Rows are points. Examples show where two turns around zero, p and q, send a point. Where does a point land after both, in the order given? Backwards means that the second turn is done in reverse. Each puzzle has new turns, and all numbers are rounded.

Turn p:
[ 48 -18  14] -> [-6 -5 53]
[-43   1 -21] -> [ 16  16 -42]
[-8  4 21] -> [  5 -22  -5]
[  4  13 -14] -> [-16  10  -5]
Turn q:
[-28 -19   9] -> [-11 -31  11]
[ 28  16 -31] -> [ -9  41 -16]
[31 -8 25] -> [ 32  -4 -24]
[-31  11  -3] -> [-13  -5  30]
Where do these land?
p, then q: [-19  -1 -26] -> [-8 30  7]
p, then q: [ -5 -18 -23] -> [14 26  6]
p, then q: [42 12  6] -> [ 12 -35  25]
p, then q: [-18   7  42] -> [-18 -21 -37]

Turn p:
[-10  -8  -4   5] -> [  7  -3 -10  -7]
[  2 -21  -6 -14] -> [20 13  5 -9]
[ 31 -14  -8  11] -> [ 10 -15  30 -10]
[ 14 -23 -11  -2] -> [ 21  -1  16 -12]
[-18   6  45  12] -> [-41   8 -19 -21]
[-35  48 -13  -3] -> [-14  -4 -38  45]
[15 12 -4 -9] -> [-2  3 15 15]
Turn q:
[-19  45 -17 -17] -> [ 41 -22  12 -26]
[ 28 -28   5  25] -> [-27   9 -26  27]
[-5  3 31 -3] -> [-21 -13  19  -3]
[  7  -9  -7 -12] -> [ -2  13  -8 -10]
[-11 -11 -12   6] -> [ 9 15  3 11]
Where do these land?
p, then q backwards: [  4 -35 -11 -12] -> [-19  10 -25 -20]
q, then p: [-23  20  19 -10] -> [-12  25   7 -25]
p, then q: [ -7  16 -27   0] -> [ -2   4 -19  26]
q, then p: [ 13  14 -11 -25] -> [18 21 12 15]
q, then p: [10 -5 -9 41] -> [  9 -42  -2  -9]
q, then p: [-14 -16  23 -22] -> [-23  24 -19   3]
p, then q backwards: [15  7 15 28] -> [ 6 12 33 -6]

Turn p:
[ -7   8  25   7  15  29  -7 -13] -> [-11 -11   0 -21 -15 -10   7 -33]
[ -6  10 -24 -11 -36 -15  22  -6] -> [ 24 -12  -8  11  38  14  -4  16]
[ 21   0   1 -18 -14 -22  27   9] -> [ 23  15   2   5  15   8 -33  11]
[  7 -16  -9  10   2  22  -3   1] -> [  9   5  -2 -13 -12 -10  20   6]
[  7   0 -15   1   0 -23  15 -23] -> [ -2 -13   8  -7  19  -2 -16  25]
[-14  13   0   6  39  32 -29  14] -> [-33   1 -28  -4 -35  -8  21 -18]
[-15 -20  11 -12   4  -9  -4   7] -> [ -6  12  10  20   3 -18   0  -7]
[-14   4  19  35  23  17 -15  15] -> [-32  16   3 -17 -18   8  25 -22]
[ 20   0  -8 -16 -34 -32  -7  -5] -> [ 25 -13  18  26   6  18 -19  21]
Turn q:
[ -1   4 -15 -13   2  44   1 -13] -> [-24 -19  -6  -7  16 -23 -26   6]
[  6   1  -7  -3  20 -48  -8   3] -> [ 10  10  22  21 -12  37   5 -14]
[20 -1 16  0 -9 48 28  8] -> [-27  13 -33 -22  16 -33   0  -7]
[-19  -5   2  17  18 -38  28 -11] -> [ 27   5  14  18  28  19  26 -15]
[  7   6 -13  -2 -14  -2   2   3] -> [  4   4 -13   3  -2   7 -13   7]
[ -5  -2  -4  -5 -26  -9 -19  -8] -> [ 22  -9  -2  -9 -18   4 -13  11]
[  1  22  19 -12  -2  28   4  -4] -> [-19 -21 -22  -7  -3 -17   4  -9]
[  3   3  -6  27   3 -24 -29   1] -> [  4   2  18  -3 -14  31  13  23]
[  1   3 -20   0 -27   7 -10  24] -> [  3  12 -17   8 -16  -6 -17  28]
[-17   0  20 -11  18  30  -2  13] -> [-22 -11   6   6  -4 -36  13  -5]
[  3 -31   8   2  18 -37   4 -16] -> [ 22  15  34  -6   6  18   8 -25]
Where do these land?
p, then q: [-14  15  26 -19 -29  12 -10  13] -> [ -7 -10   3 -38  28  17  -4   2]
p, then q: [-11 -27 -24 -17  -4  27 -19  -7] -> [ 23  38 -10   6  15  22   3  -6]
q, then p: [ -6 -28 -17  -7 -20 -26 -17  -8] -> [ 22  -4  10   1 -37  19 -10 -11]
p, then q backwards: [-27  14  -9   1   0  -8  -2 -11] -> [-4 21 -3  4 17 13 12 -9]
q, then p backwards: [-17   9  34 -27  -9 -13  24  25] -> [-18 -11   6 -31  -4  40 -19  19]
q, then p backwards: [ 23 -18  17  19  15   2  -6   1] -> [-3 -9 12 36 10  4  7  6]
p, then q backwards: [ 17  26  -1   1  18  -2  -3 -14] -> [ 17  15  -5 -10 -11  12 -20 -15]
p, then q backwards: [ 13 -17 -18  29  16   0  -1 -20] -> [ -2  -9   9  28  -2  22 -29  -1]
q, then p backwards: [  8  18   8  13  12 -22   3  25] -> [-11   3  -8  13  -6   2 -22  31]
p, then q: [ 14   7 -16   6   3  32  32  -4] -> [-11   7  -3  20  -6   8 -40 -19]

Turn p:
[ 16  -4  11   2 -15 -10 -19 -14   0] -> [  0  24  -4  -1  -6  -1   1 -21  15]
[  0 -15  14 -16  -6   3  21  11  -6] -> [10  8  1 10 14  9 22 13 -8]
[ 16 -22 -24 -12   6   1 -21   0   7] -> [ 18  21   2 -15  -9   6 -26  14   8]
[ -2  -6  10  12 -14 -24 -10  23 -25] -> [  7  -9  10   3  -1  27  18 -13  29]
[14 12 40  1 24 -8 -5 17 25] -> [-15   4 -25  -6 -38   3  32   4 -10]
[  7   8  -4  -4  21  19 -11   0  -4] -> [ -9   1   9 -20 -10 -14  -2  15  -2]
[ 21   3 -11   0  -1  10  17  -1  17] -> [ 17   3  -6  11  -9 -22  -4   9 -10]
[-42  19   2  24  -2  16  -4  16   5] -> [ -8 -45  -2 -20   9   5   4 -18 -18]
[-11  -9  -1   3  17  -4  19 -41 -11] -> [-29  12  20  25   9  -1 -18   1 -17]
[-20  15 -37 -10 -29  -4  13 -12  -8] -> [  7 -19  -6  14  40 -11 -28  -2  14]
Turn q:
[  9 -32  18 -23  27  15  10   9  -5] -> [ 36  16  13  -6   9 -14 -24 -23   1]
[-22  14  -1  15   3  -3  18  13  28] -> [-24 -24   3  16   8 -24  -7   6   9]
[-15  11 -17   6  -6  14  15 -15  33] -> [ -9 -31 -14  -7  12 -14   0  17  23]
[ 24   7  -6  13 -23  10 -14   2 -26] -> [  1  21 -28  10  -6  24  18   0  -8]
[ 23  22  -6 -17   6   4 -11   4 -14] -> [ 17   2 -12  -2 -20  -4  23  -8 -16]
[ 16 -21  36   3  21  -9   5  -8  -8] -> [ 12  25  26  -6  28  -3   0 -16 -13]
[ 21 -14  -2   7   8 -18 -17  14 -12] -> [  0  20   0  -1  -5   7  -9   0 -34]
[-29   9   1 -12 -12  18 -15   0   6] -> [  6 -29   3  11 -11  17  -2  -3  19]
[-27   6 -15  18  -5 -14  16 -10   1] -> [-38  -7   3  -8  -2  -3  -3   6  17]
[-21  -4   5 -25 -13   3   3  -1  30] -> [ 15 -25  18   6  -2  -5 -10  21  21]
[  1  13 -14  -5 -35  -3  -4   0 -22] -> [ -6  12 -13   7 -27  20  17  13  12]
[ 21 -12   1  20  30 -17  -7  -7 -10] -> [ -9  17   2 -21  16  -2  -3 -13 -34]
Where do these land?
p, then q: [ 11  14 -21 -17   5 -22 -11 -10 -21] -> [ -3 -35   7  16   7  -4 -14  14 -15]
q, then p: [  7   9 -28   3  21  11  -5 -25 -17] -> [  1  15  -6   7  32  -8 -21  24   3]
p, then q: [ -3   0  19  30  -3  10 -19  30  11] -> [ 25  23  -3 -16   1   3   6  17  32]
q, then p backwards: [-13  -8 -48 -20  -2  -3  -5 -28 -14] -> [  3   7  -5  -1  25  -1 -49  26  12]
p, then q: [21 -4  1 29  0 -8 -2 19  8] -> [  7  18 -11   5  14  11  10  27  11]
q, then p: [ 11   3  17  13 -16   9 -16  -2  19] -> [  7 -11  26  -2 -20   0   4  13 -12]
p, then q: [ 14  -6  25  11 -18  16   7  32   0] -> [  8  33  -7  -8  10 -27  14  10  15]
q, then p: [-14 -27  28 -20   6  -5  15 -12   2] -> [-19  21 -22  -9 -24  -5  23  -3  -6]
q, then p: [-16  -4  12 -20   9  -9   6   8   5] -> [ -4  17  -9   2  -8   8  16 -18   2]
p, then q backwards: [ -6  14 -26 -23  11   4  -2 -20 -13] -> [-10 -21  -7  16  -3 -11  23  -1  25]
q, then p: [ -6  13   7  31 -15   0   3   1  -6] -> [ -8 -26   8   0   3   3 -10  -2 -23]
p, then q: [ -7  -3  14 -18   2  -5  27   7  25] -> [-20  16 -28  -1 -15  -8  -9 -14   1]

Turn p:
[ -6  -6 -33   9  -9  15 -15 -11 -12   0  14   7] -> [ 20 -25  10  -7  -3   4  13 -20  20  -8   2   5]
[ 29   6  18   4  -9   8 -15  27  -5  23  -5 -30] -> [ 18   4 -25 -16 -10  10  -7  33   0  34   7  -6]
[-15  -1   7  -7  -8  -8   9   1  18  -5  12  29] -> [-13  19  13  10  -5 -10  18  -8  -6 -17  15   3]
[ 37  16   0  -3  16   3 -11  10 -12  11 -22 -26] -> [ 18  -8 -25   3  13   6 -28  22   6  26  -4 -18]
[-17  -4   0  -9 -24   5   2  -4 -15 -21  14  -9] -> [  2  -8   2  -3  -5   6  20 -25 -19  10  -7  16]
[-30  -7   0 -13   4 -10 -12 -17  20  -5  -9  11] -> [ -2  28  11   1  -2   2   0 -22   0 -26 -15  -4]
[ -1  10  -2 -15  -4 -19  11  11  13 -11 -18  27] -> [-10  19   8  19  20 -13  14   0  -9  -5   5 -22]
[ -6  14   2   1  11  12  -6   2   0 -14  27  -2] -> [  0 -11 -23   8 -13  -2   2 -14  -3 -11  11  12]
[-19  -6  -1   5   5 -12  10   9  18  13 -17  20] -> [-19  17  15  -5   5  -1   9  11   4 -22  -1 -18]
[-23 -13  -4 -29   8  10  24 -12  11   3  -3  32] -> [-17  10  33   3   9   8  -6 -22 -15 -27  21  -8]
[  7   3   1  23  15  -1  -4  11 -34  10  -3 -27] -> [-10 -25 -25 -14   5  14  -9  15  17  20 -14   5]
[ 39   0  14   9   8 -18 -14  -2 -25  21   2 -20] -> [  3  -1 -14   3   0   3 -23  21  28  42  -4  11]
[-17  16   0  -3 -11  -6  26 -20  25   4  -6  13] -> [ -6   9  26  26  -4   5   8   9 -17 -26  -6  -1]
[ 22  -7  15  27   1  16 -11  -3 -14  -9  -7 -10] -> [ 14 -11 -15 -18  13 -11 -10  17   4   9  -5  25]
[ -1 -21 -17   2  -2   3   8  -2  10 -21  22 -15] -> [  0 -20   7  -9 -23 -23  -1 -19 -10   1  -6   2]
Turn q:
[-10  -9   8   8   2   0  -5  -8 -24 -10   7  -8] -> [ -1  18  -1 -10  19  -4   0  13  -1  -1  -7  13]
[ -2   4 -28  -5  -9  -9  23 -13  18  13  -4  19] -> [ -7 -10   9  23 -10  18 -14 -10 -23 -12   5 -18]
[-24  17  15  12 -15  21   2  -5   5 -10  -7  20] -> [  9  10 -28   0   0  -2 -28  10   1   0  25  -8]
[  6 -10  12  18 -19 -13  20   8  -7 -11 -20 -29] -> [-14 -21  12 -22   4  -8   4  28   2 -22  13  13]
[ 20  -9 -18  10  14 -24  -5  -3  -3  -2 -22   9] -> [ -9  -4  36  15   8 -12   0 -17   8 -11   4   2]
[  3  -7  24 -21  32 -10 -23 -11   7  11 -10 -24] -> [ 24  -2   8  16  -5 -11  24  14  30   3 -31   6]
[  1   0 -17 -24  -6 -28 -13  15  -7  15  -8  16] -> [  2  -2  38   6  -5   1   1  -4  -9  27   0 -19]
[  1   2 -28  26   1  18  18  13  -6 -12   7   0] -> [-21   3  -7 -22   9  16 -13 -24  -3 -18   9   3]
[ 17   8  22 -12  23 -21  -2   3  27 -25   9  17] -> [ -2 -33 -13  28  12 -24  -3 -12  14  22 -11   4]
[ 9 20 14 17  4 14 22 -3 -9 -2  9  4] -> [-14   0 -28   3  16   9  10   0   6  -7  19   0]
[  7 -18 -16  -4  -5   4  -6  14  -6  25  18  21] -> [-18  20  11   2 -21  11   6 -17 -15  20  -1   3]
[ -3   7 -14 -18 -15  17 -26 -29  13  12  -5 -13] -> [ 42  12  -2   2 -19  -3   9  -5 -18 -15  -8 -12]
[-11   7  14  19   4   6 -10   2   9 -13  13 -28] -> [  0   0 -25 -22   4 -17   1   8  13 -12 -17  -2]
[-13 -12  12 -25 -13  25   5  16 -15   9  13  -4] -> [  9   9 -11 -18 -13  25   5  15  -8  26   0  16]
Where do these land?
q, then p: [ -7   8 -26  -2  -4  -9  -6  24 -11  16  17 -18] -> [  1   7   2  -1   2  34 -17  -4 -30   8  -7  -5]
p, then q: [  7   8 -39 -29 -10 -10 -10   4 -15  -1  -1 -15] -> [  1   6   0   5 -20   1  29  10   0 -40  -5  13]
q, then p: [-25  12 -39  -7  -6   1  -8  12  -5   0 -15   6] -> [ 28  12 -21  -1  -7  16 -24  -5  -9  16  -1  15]
q, then p: [ 13 -10   6  13 -16  31  -2  11   5 -16   8   8] -> [  7  -1  20  19  -1   3  14 -27  17   0  13   1]
p, then q: [  7  14  12  23 -10  21   9 -14   5  -6   6  -8] -> [-17   3  14  -2   4  -4  -9 -15  -3  20  19  17]
q, then p: [ -2 -10  33   4  20  14  20 -24  -4  15  -1   7] -> [  0 -22  -6  -2   2 -19  27  17   4 -31  10 -10]
q, then p: [  0  -4 -36   8  -5 -21  -6   9  15   6  -3 -10] -> [  2  20  -2  -7   7  10  -6 -10 -20  14 -25  19]
p, then q: [-17  16 -13 -10  -3 -18  -9  14  -1 -15  16   6] -> [ -8  -4  -4   3   7  11  -7   8 -15 -36  -1  -6]
q, then p: [ 19 -10   4  22  -2   6  12  -7 -11  -6  11  25] -> [-16 -10  -1  13  -1   6  14 -15  19 -24   1  15]
q, then p: [-14  -6 -23   0   6 -17 -15   7 -15 -19  -6 -23] -> [ -2  31 -15   3  18   3 -27  -5 -12   7  -1  -6]
q, then p backwards: [ 11   1  33   1  21   2 -20  -8   2  17 -12   8] -> [ 18  16  -3  11 -10 -27 -21  -1   7   4  17  18]
p, then q backwards: [ 18   4  35  -5  26   4  25  -3  14  -1 -14   6] -> [-25 -12   8  23 -21 -11  14 -18  -9 -14   1  24]
q, then p: [  2  -6  30 -11  10   1   0 -33  19   6   4   9] -> [ -1 -20   4  -4  10 -24  21  26  19  -3  -9  -7]
p, then q backwards: [  7  -3  48   6 -15  -3  15 -12  -1   8 -15  11] -> [-12 -33  13   2 -11  -4   6 -11 -40  -2   4   8]
q, then p: [-18 -16 -26 -14 -11  -3  -4  20   1  -3   6 -11] -> [ 16  22   0 -10  17  24  -7  -6  -9  16   5   2]
